Every row gives one point. The window is the flat piece filled in between its corners: a triangle in 3 columns, a solid with four corners in 4, and so on. A path goes straight from each point to the next, and from the last back to the first. List the points from which the path goes on through the window.

Window, 4 rows:
[[-80 -56 -11 -52]
 [ 22  -2   8  79]
 [  6 -29  -6 -38]
 [ 14  27 -26 -21]]
Path:
(1): [ 13  -3 -42 -29]
(2): [  6 -29 -30 -17]
(3): [  6  11  26 -52]
(4): [-11   0  48  59]
(5): [ 32 -12 -31  61]
(6): [-63 -62 -33 -47]
(7): [-44  13  36 -30]
(8): [ -2  21  -2 -24]
(9): [ -3  -4 -34 -19]
(10): [ 30  -8 -71  18]
(11): [28  6 47 48]
(12): [-54 -11  60  12]
(13): [ 32 -11 -32 -10]
(14): [ 59 -15 -56   8]
(15): [ 4 20 42  6]
(16): [  1  27  26 -12]
Through the window after points: 2, 4, 6, 8, 12, 16

Window (6 x 6):
[[ 35 -76  50 -40  15   0]
 [ 24  31  67  24 -10   5]
 [ 21 -12 -15  33   4 -20]
 [ 11  64 -23 -45  32 -57]
 [ 36  -7   1  23 -50 -11]
 [ 12  88 -30  -2   9  14]]
Path:
(1): [-20 -17  55 -31  -3 -34]
(2): [ 93 -89  15 -31  33  29]
(3): [41 67  4  4 18 10]
(4): [-18  70 -40  -5 -11   5]
(5): [ 1 12  9  3 -6 10]
(6): [45  3 11  6 -7  3]
(7): [ 87  79 -23  66 -23 -23]
(8): [-21 -47  12 -26 -25   4]
(9): [-49  -5  25 -12  17  -3]
(10): [ 56   8 -28  10  -5 -13]
(11): [ 59 -18  15  -4   6   1]
(12): [-34   3  23  28 -11 -25]
Through the window after points: 1, 3, 7, 11

Window, 9 rows:
[[-36  -5  13  -6  65  -9   1 118  15]
 [  4 -24  23 -36  73   5  52  -9 -15]
 [-42   7 -31 -33   2   5 -32  25  14]
 [ 18  38   5  15  32  25  -1  28 -76]
 [ -9 -26  23  66  -6 -27  53   0  13]
 [ -3  -1 -28  12  38 -28 -56 -35  53]
 [ 21  14 -31 -77  -7  30 -33  57  38]
 [ 16 -92   0   5 -40   9   4 -12  20]
 [ 41 -30 -48  22   8 -52  35 -41 -45]]
Path:
(1): [ 20  -2  -4 -65  14  11 -27  31 -10]
(2): [ -2  30 -51  24  19  22  -4  36   1]
(3): [-16 -10 -38   5  80  27  30  15  18]
(4): [ 49  13  29   2 -60 -11 -25 -12 -72]
(5): [ 10 -18  30 -18  56 -41   5  24  -9]
(6): [-22 -18 -45  51  -4  65  53 -21 -21]
(7): [-21 -16 -17   0  49  19  12  62   8]
(8): [ 13  15  20 -46 -20 -45 -43  41   4]
Through the window after points: 7

Window (11 x 11):
[[ -49    1  -43  -30   -4   70   12   82  -65    6    8]
 [  21  -64    6    7  -23   22   31  -52   25   37   51]
 [  15    3   57    2   21   23  -24   56  -16   44  -19]
 [-117  -21  -35  -25   10   10   -5    7   15  -24  -18]
 [   0  -56   23  -44   53   48   63   52  -35    3  -28]
 [  29   11   16  -54   22  -13  -29  -23    1   -4   60]
 [  59    5  -43   18    2  -29  -46  -24  -72   19   41]
 [  24  -43    0   24  -29   36  -53   31   -3  -28  -33]
 [  -4  -13   12   44   48   78  -37    6   -4   -3    8]
 [  37   28   54  -25  -35  -35  -21  -66  -38  -18   15]
 [   6   49    5  -11   -3  -70   14  -20   -7  -55   46]]
Path:
(1): [ 13  18 -44   7  -5  60 -20 -20   0  29 -28]
(2): [-26  15 -29 -13  21  11  26  -9  17   7   3]
(3): [-22 -44  24  11 -30   8 -67   3 -31 -27  29]
(4): [ 15 -42  39  47  -7 -52 -24  20   9 -27  56]
(5): [  5  40  -7 -45   9  27   5 -25 -27  -7  -6]
(6): [ 86  53 -20 -28  48  -9  58 -19  -3  32   3]
(7): [ -9 -33  18  -4 -17  16 -36  15 -43  -8  32]
(8): [-11 -65  40  -5  21 -32   0  43 -32 -15  68]
Through the window after points: 4
